Each row is a point. Before rounding, the points of a table are all equally far from one centre. They may lie mostly on one side of it. Write the centre, to within rounding.

Points, 9 rows:
[[ -9  11  55]
 [ -8  47  33]
 [-12 -18  44]
 [-34   5  52]
 [ 10  23  42]
 [ 11   4  43]
 [ -5  -6  50]
 [ 24   7  12]
 [  3 -24  26]]
Centre: [-18  10  13]

Points, 10 rows:
[[-11  -3  13   5  -7  22]
 [  2   0   0 -11 -10  27]
 [-22  31  18 -43   4 -26]
 [ -5  -4   4 -33  13 -28]
 [-60  31   5 -24 -22   0]
 [-16  46  12 -15  27   7]
 [-30   5  17 -42  12 -19]
 [-33 -20 -10  -8   6  14]
 [-20  33   9 -24 -10  34]
 [-40  -2  24  -7 -13  12]]
Centre: [-22  20  -7 -12  -4  -6]

Points (14 x 9):
[[-19  45  -5 -40 -11  10   2 -10  56]
 [-35   3 -18  -2 -21  -3   3  37  14]
 [-45  24 -39 -15 -19   9  12   5  16]
 [-12  11   7 -55 -15  29   0  10  34]
 [ 24   7 -31 -49  -4  10   3   5  -5]
 [-15  20 -32 -50 -14  10   6  35   7]
 [-10  60 -10 -45 -24   5   6   9  28]
 [ 12  20 -34 -45  19  10  -6  35  35]
 [ -7  42 -24 -46 -12  22  -2  38  19]
 [-10  13   8 -28 -37 -16  19   3   8]
 [-18   6 -21 -56   0  26 -14  -1  41]
 [ 12  32 -20 -18 -30   7 -27 -21  30]
 [-34  34 -32  -9 -20  12  -9  24  39]
 [-30  34 -19 -15 -10  -3   2 -10  60]]
Centre: [-10  24  -3 -17  14   2  -9   2  10]

Points:
[[ 32 -13  25  16  28  21   4 -49  33  17 -18]
 [ 57 -20  24  -2  -9  29  12   7  35 -15 -16]
 [ 60 -12  -1   7   2  57   2  -1   0   7   5]
 [ 43   0  38 -10  14  26  -2   6  40  -8   1]
 [ 41 -26  17   2  30  26   9  -9  36   7 -35]
 [ 24  -9  14  -9   9  47  21  -4  35  -3   3]
 [ 43 -16  22  -2  25  47  17 -18  14  17 -24]
 [ 34 -26   5 -32  13  12  42   2   2  -6 -15]
 [ 25   3   6   7  11  20 -34  13  33 -13  21]
 [ 14   1  -5 -11  23   7  16  -3  50   0 -12]
 [ 52  13  41   8  11  32   8  12   7  -8   5]
 [ 34   6   5  -7  18  49   6   4  22  13 -23]
 [ 51 -28   0 -20  -6  31 -14 -19   5  24  28]
 [ 33   8  34 -18  -3  15 -23  -5  42 -10  -1]
 [ 16 -30   5  -2  15  54  -3  -4  21  13  -4]
 [ 33  -6  18  -5  13  14   8  33  32   7   5]
 [ 48 -11  27  -5   7  44  16  19   7  -1   2]]
Centre: [ 32  -9   5   3   5   4  -2 -17   2  -3  -4]

Points:
[[  5 -26  -2  28   6 -24 -44  -1  -2  19  -2  29 -15  12]
 [ -1   2  -6   0 -18 -16 -48 -19 -27  23 -31  19 -12 -20]
 [  2 -18 -27  32  12 -31 -26   2 -48  36  -1  12 -26 -45]
 [ -3  -5  -7   7   0 -44  -2 -22 -40  48   1  14  -6 -31]
 [-33 -32 -10  11   6 -11 -48  29 -39  26 -16   5 -29 -34]
 [ 23 -10  15  -2  16   3  -4 -17  12  22 -15 -17   8 -25]
 [ 11 -13 -16   8   9 -16 -12  19 -24  45 -35  34  -5   5]
 [-16 -13 -13  40  32 -23 -29 -12 -26  31 -21  13  -8 -16]
 [ -8 -31 -17   5  37  -3 -32   1 -32  16   0  16   6 -50]
 [  5  -6 -34  16  22 -32 -60  22 -19  27 -16 -18 -12 -25]
 [ 17 -10 -11 -15   2 -17 -22  20 -17  30 -52  17   8  -5]
 [ 13  32 -15  16  28 -20 -24  -4 -26  20 -37  -4 -23 -21]
 [-31 -25   1  -4   7  -6 -20  -3  -6  36 -41  16  -4 -23]
 [-24 -11 -24  14  -7 -37 -52  24 -54  17 -26   6 -10  -6]
 [ 37 -14  -2  10  -6  -6 -42  22 -22  29 -35   4 -31 -12]
 [  5   3 -10  27   2 -28 -13   0 -14  35 -30  21  15 -15]
 [ -4   0 -28  12  32 -17 -43  17 -14  22 -40  18 -22 -17]
 [ -4  -4 -11  23  42 -45  -5  11 -59  19 -23  12 -16 -13]
 [  9  -9  -5  12  30 -32 -25  45 -21  26 -17  27 -32  -1]
 [-11 -10 -39 -14   0  -1 -41  -8 -52   8 -29  31 -10  -6]
 [-15 -21 -13  11  27   6 -40  21 -32  42 -13  16   3 -10]]
Centre: [ -2 -16 -17  -2   3 -15  -6   8 -25   3  -4 -11 -18  -8]

Points (26 x 20):
[[ -2 -28   2  46  27 -10  -9  23  19  22  -5  -3  24 -24 -41   8  -1  19
   47  30]
 [ 19 -40   1  48  16 -12  -4  17  13  22 -22  10  34 -11 -30  11 -12  13
   32  31]
 [ 16 -25  27  26  12  -7  -6  42  -6  34 -10  -5  -4 -25 -39  48  18  21
   53  18]
 [ -3 -13  12  33   7  13  -8  41  -2   4 -16 -25 -13 -17 -10  28  -6  23
   40  31]
 [  0 -19  14  29  21  10  -3  39  15  27  15 -27  32   4 -38  13  -8  26
   34  24]
 [  7 -17  14  43  18   6  14  34 -11  38 -14 -40  18   0 -28  12   3  28
   49  19]
 [ 14   0   3  49  -1   5   0  41   8  15  -4  -2 -13 -22 -25  -4  -8  -2
   58  13]
 [ 10 -30  13  37  26 -29 -21  20  13  42 -20 -14  21 -21 -13  20   5  39
   35  28]
 [ 21  -9   7  35  14  13 -23  12  -2  37 -27 -19  34 -14 -42  30   8  28
   47  18]
 [-12 -10  10  44  10   6 -24  24   5  17 -30  -7  -3 -14 -16  43   3  23
   28  31]
 [-12 -37  16  26   3  -3   9  34  -5   5   4 -18  17  -7  -7   0  -8  17
   53  27]
 [ -9 -11  29  35   7   7  -1  32 -12  35 -11 -17  25  -6 -30  18  -1  51
   40  18]
 [  7 -17   3  42  25 -33   3  24  19  35 -13 -39   4 -11 -27  12   8  31
   50  21]
 [  6 -17 -12  50   8 -15 -22  33   6  30  -9   1  20 -21 -13  19  -2   8
   43  35]
 [ -5 -14  30  52  22  -2 -25  -2  10  20 -19 -24 -13 -22 -24  18 -11  11
   39  31]
 [  5 -20   7  15  37  -4 -23  46   2  17   0 -10  23  -7   5  19   8  23
   38  29]
 [-15   3   3  34  11 -10 -27  40   1  34 -15 -31  15 -28 -29  27   1   5
   54  32]
 [ -3 -29  -2  41   8 -31 -13  19  11  17 -26   7  16 -17 -24  29 -29  10
   48  28]
 [  4 -13   9  44  13  20   1  45   5  23 -19   4  10 -16 -27  29  13   6
   47  29]
 [  6 -16  -9  46  13   6  -8  16  10  31 -37   5  19  -5 -20  16   0  20
   41  34]
 [ 19 -15   4  22  24  -2  -1  14 -10 -13  -2 -10  29  -1 -10  16  -2  17
   49  40]
 [  3  10   5  46   8 -21 -35  12  22  14  -6 -25  12 -20  -8  11   2  14
   33  40]
 [ 23 -18  24  29  -7  15  -6  40   6  30 -16 -23  15  -1 -29   9   9  23
   60  20]
 [-16 -28   5  39  15  -3 -26   5  16  14   4 -18  31 -25 -23  30  27  10
   27  11]
 [  4 -41   6  37   8 -19  -4  25  -7  25  -2 -12  -2 -17 -27  26   3  31
   59  13]
 [ 11 -31   9  23  12  10 -28  15  -2  38 -11  -5  18 -23 -27  40   2  29
   54   1]]
Centre: [  9  -1  20   8  10 -18   2  15  -1  23 -16 -10  12 -15 -25  13  -1  -2
  18   1]
